Each row of a before or after table is a point. One or more steps were done to the points. Then noise was added and the rows were shuffled. The steps act on columns, c1 being the first. Write out the steps. A step turns or swaps two columns, mirrors them in a line or flattens them onto one, adds a multiple of one to another, or multiplies or shifts one. Angles are multiples of 10 degrees, from the lower column toward the higher: turns from -170 to 170, lines from 10 to 170 but not 90. Use the fewest steps. Two steps may share a column if one is a turn and the other turns, adds or multiplies; they go together, in the order done. Otherwise the lowest column goes first.
In the rows, zero is written as 128.

Before (13 x 2):
[125 132]
[135 118]
[147 229]
[147 162]
[42 81]
[146 108]
[131 104]
[113 99]
[141 149]
[126 86]
[100 106]
[126 245]
[151 118]
After, 13 rows:
[124 123]
[151 116]
[132 120]
[88 143]
[136 128]
[126 128]
[139 131]
[68 150]
[147 126]
[111 137]
[149 131]
[113 129]
[134 121]
Steps: flatten c1 and c2 onto the line at 160 degrees

Before, 11 rows:
[130 157 161 153 103 99]
[152 94 145 134 114 119]
[144 166 150 114 109 119]
[150 121 138 146 115 90]
[153 162 146 95 110 196]
[38 139 158 118 123 96]
[151 127 21 109 94 107]
[155 157 91 145 120 102]
[139 144 75 94 112 103]
[153 123 139 96 159 202]
[156 160 133 114 114 94]
After:
[156 118 124 95 158 205]
[154 103 155 93 112 195]
[130 88 149 152 102 98]
[144 99 167 113 109 119]
[156 158 160 147 120 103]
[148 234 145 109 98 110]
[155 117 158 116 115 92]
[154 115 94 137 113 115]
[151 121 120 144 115 89]
[38 98 137 115 128 96]
[138 181 156 91 109 100]
Steps: turn c2 and c3 by 100 degrees

Before (10 x 11):
[113 129 127 163 66 178 131 130 157 111 103]
[88 140 83 145 120 102 188 77 140 95 147]
[62 124 77 141 141 109 143 175 88 123 175]
[190 163 128 107 107 183 144 86 121 180 137]
[100 118 129 111 147 191 130 97 80 127 110]
[117 129 115 114 132 142 188 135 165 67 162]
[86 134 54 115 110 137 120 108 149 83 109]
[170 155 139 149 150 108 122 100 138 69 172]
[159 183 156 146 124 145 138 150 117 141 116]
[144 118 110 159 141 175 193 138 121 126 127]
After:
[147 119 114 162 79 130 125 139 193 127 123]
[100 116 127 114 63 136 79 97 132 128 106]
[188 164 129 105 73 95 123 88 141 182 138]
[91 138 81 145 154 125 142 76 187 96 153]
[110 129 125 163 89 56 159 128 131 111 96]
[174 156 141 149 143 154 136 99 120 71 186]
[65 128 78 139 142 146 91 175 142 122 190]
[90 135 54 115 121 109 149 108 118 83 104]
[158 183 155 144 109 121 120 154 138 143 113]
[117 130 113 118 113 132 164 134 190 65 172]
Steps: turn c5 and c6 by 100 degrees; swap c7 and c9; multiply c11 by 1.3

Before (13 x 20):
[170 152 150 156 162 106 153 139 135 155 117 135 112 107 101 66 120 162 127 115]
[142 81 87 183 143 147 123 163 153 130 164 64 89 79 200 79 86 154 82 84]
[108 114 71 110 166 154 99 134 169 105 187 100 117 169 142 131 154 160 72 92]
[149 138 119 118 81 158 144 166 140 91 129 150 147 176 193 88 124 156 129 133]
[148 155 133 160 101 111 112 128 166 71 190 122 133 78 146 149 99 149 132 145]
[169 148 106 107 80 143 119 188 91 101 191 137 179 111 132 107 83 167 96 83]
[143 91 129 110 131 54 173 136 161 115 161 122 150 176 169 150 132 92 100 173]
[183 115 87 152 132 108 112 144 138 158 209 149 111 71 166 143 167 139 102 158]
[110 156 132 98 100 121 146 213 131 78 119 130 143 167 174 161 129 130 114 117]
[138 159 138 163 145 80 147 163 115 138 138 118 189 113 101 133 129 151 78 167]
[85 83 97 89 158 146 129 128 165 93 134 129 85 93 141 120 78 128 152 127]
[169 148 84 159 127 161 193 138 138 81 109 65 140 173 148 159 167 160 136 94]
[163 159 107 143 77 144 109 123 140 153 173 123 129 91 131 170 146 139 150 130]
After (13 x 20):
[165 211 109 141 78 146 145 202 112 103 192 169 70 137 132 108 80 101 105 109]
[152 200 121 120 79 162 79 188 143 88 127 122 94 120 197 87 123 126 128 106]
[168 204 87 133 124 163 79 165 124 82 109 171 89 67 149 160 168 138 131 182]
[187 175 88 125 130 110 188 126 131 160 213 90 129 134 163 146 165 145 112 111]
[161 217 104 125 78 146 168 108 129 152 176 123 113 141 132 174 145 133 143 133]
[107 216 130 120 99 119 85 237 138 73 117 140 116 116 177 156 132 110 117 121]
[104 178 72 107 162 153 96 146 167 106 184 171 108 165 143 133 153 151 85 151]
[149 220 137 122 99 108 182 160 142 66 190 110 104 137 141 148 102 133 135 138]
[174 211 150 133 161 110 144 122 118 157 115 134 109 102 107 65 121 157 129 115]
[141 152 130 104 134 56 73 141 159 117 158 81 145 96 168 148 132 97 109 141]
[88 141 97 100 159 146 166 144 173 95 135 126 153 119 141 118 83 166 146 126]
[137 215 136 142 144 78 141 157 107 138 142 91 82 108 96 127 130 89 92 143]
[141 137 85 131 140 145 177 165 122 125 164 183 124 123 197 77 81 176 96 183]
Steps: shift c2 by 60; flatten c4 and c9 onto the line at 120 degrees; mirror c7 and c14 in the line at 130 degrees; add -0.5 times c10 to c8; mirror c12 and c20 in the line at 130 degrees; mirror c13 and c18 in the line at 120 degrees; multiply c19 by 0.7

Before (9 x 48):
[101 123 100 168 113 162 138 148 133 96 166 124 77 181 101 108 161 140 140 107 68 138 119 128 115 143 92 101 85 139 120 74 164 95 158 123 197 146 166 76 109 119 126 161 132 104 172 133]
[124 130 104 110 193 162 85 104 135 74 108 65 153 142 127 143 156 177 107 153 96 117 187 146 97 163 109 136 85 157 165 103 119 158 143 129 148 166 149 102 154 105 105 163 96 144 177 190]
[94 191 179 110 131 145 109 141 117 91 165 99 132 189 129 123 133 82 170 160 130 141 113 158 143 135 148 140 103 87 94 119 198 151 120 111 121 104 158 160 110 113 108 133 73 139 78 101]
[117 181 101 159 97 165 149 82 155 95 73 64 124 200 143 124 130 127 111 124 109 103 168 90 115 140 105 117 100 160 93 125 144 125 161 77 105 109 108 174 143 139 156 145 139 160 78 165]
[139 150 150 105 116 156 140 90 140 74 123 124 158 99 128 138 85 134 122 113 119 130 185 78 135 115 114 59 157 155 123 63 152 101 128 142 125 182 139 143 137 188 112 102 115 152 131 98]
[59 190 122 167 171 101 159 155 81 164 151 145 82 130 163 90 151 143 92 129 143 159 188 155 149 108 120 121 142 110 180 139 149 75 172 95 107 135 148 154 104 156 134 188 61 82 142 135]
[124 190 131 165 175 130 88 163 94 121 87 149 116 115 146 60 75 165 139 108 145 165 99 95 85 99 133 107 139 135 158 133 113 110 132 78 112 119 98 118 89 166 103 96 139 134 121 127]
[119 195 182 188 187 79 135 106 70 154 74 140 159 136 143 104 134 180 139 145 88 144 173 91 115 131 117 160 100 76 80 136 164 126 173 141 127 128 81 169 107 179 111 114 123 122 174 102]
[130 151 196 145 114 78 88 67 73 72 144 83 118 122 113 110 134 81 99 96 141 175 108 91 135 103 121 137 152 121 147 83 164 90 74 133 105 182 112 150 163 96 151 182 72 155 137 164]
After (9 x 48):
[91 105 100 123 131 162 110 140 116 88 167 99 130 55 129 122 134 82 169 160 130 143 111 157 144 134 150 140 105 90 94 120 151 153 70 109 146 104 158 159 107 112 108 132 82 138 78 60]
[139 116 97 129 116 158 139 90 140 75 123 125 158 147 129 139 85 135 120 116 118 130 184 79 133 116 114 59 157 155 124 63 149 97 110 142 151 180 139 146 137 188 113 101 123 149 132 58]
[117 58 80 116 186 84 135 105 71 155 75 141 160 100 141 105 135 180 139 145 87 144 173 90 114 131 119 159 98 77 80 139 144 126 93 142 69 126 81 170 108 177 110 113 108 122 175 62]
[61 57 135 100 170 126 161 156 82 163 150 145 83 131 160 92 152 144 93 129 143 159 188 154 149 107 121 119 142 110 180 141 75 77 97 96 94 136 148 153 104 156 133 188 56 81 142 97]
[129 166 63 103 113 100 87 68 73 75 143 83 120 111 113 111 132 81 97 97 142 176 108 92 132 102 120 137 153 120 147 83 94 91 82 132 113 182 111 152 163 94 152 181 59 155 136 122]
[128 114 156 149 195 172 85 104 132 74 108 66 151 123 127 143 155 178 104 151 94 118 188 147 96 162 106 137 86 156 166 102 99 158 134 126 145 165 151 103 155 105 105 162 109 146 179 150]
[99 104 174 189 113 160 137 148 134 97 165 125 75 91 103 109 160 141 139 106 66 136 119 128 115 142 91 99 84 138 120 75 178 96 146 121 77 146 168 78 109 119 124 160 143 102 174 93]
[117 74 180 97 98 159 148 83 157 95 74 65 126 72 144 125 132 127 115 125 109 104 168 89 119 140 105 118 99 159 94 127 167 126 99 77 103 110 108 175 141 139 156 144 149 158 80 125]
[125 93 120 107 175 123 88 163 96 119 86 148 116 139 144 59 76 168 138 109 146 166 98 94 83 100 133 106 138 135 160 133 124 114 77 78 93 121 98 117 89 167 102 94 139 135 123 89]
Steps: mirror c2 and c35 in the line at 120 degrees; turn c3 and c14 by -160 degrees; turn c4 and c37 by -100 degrees; turn c6 and c45 by 20 degrees; add 1 times c45 to c33; shift c48 by -40
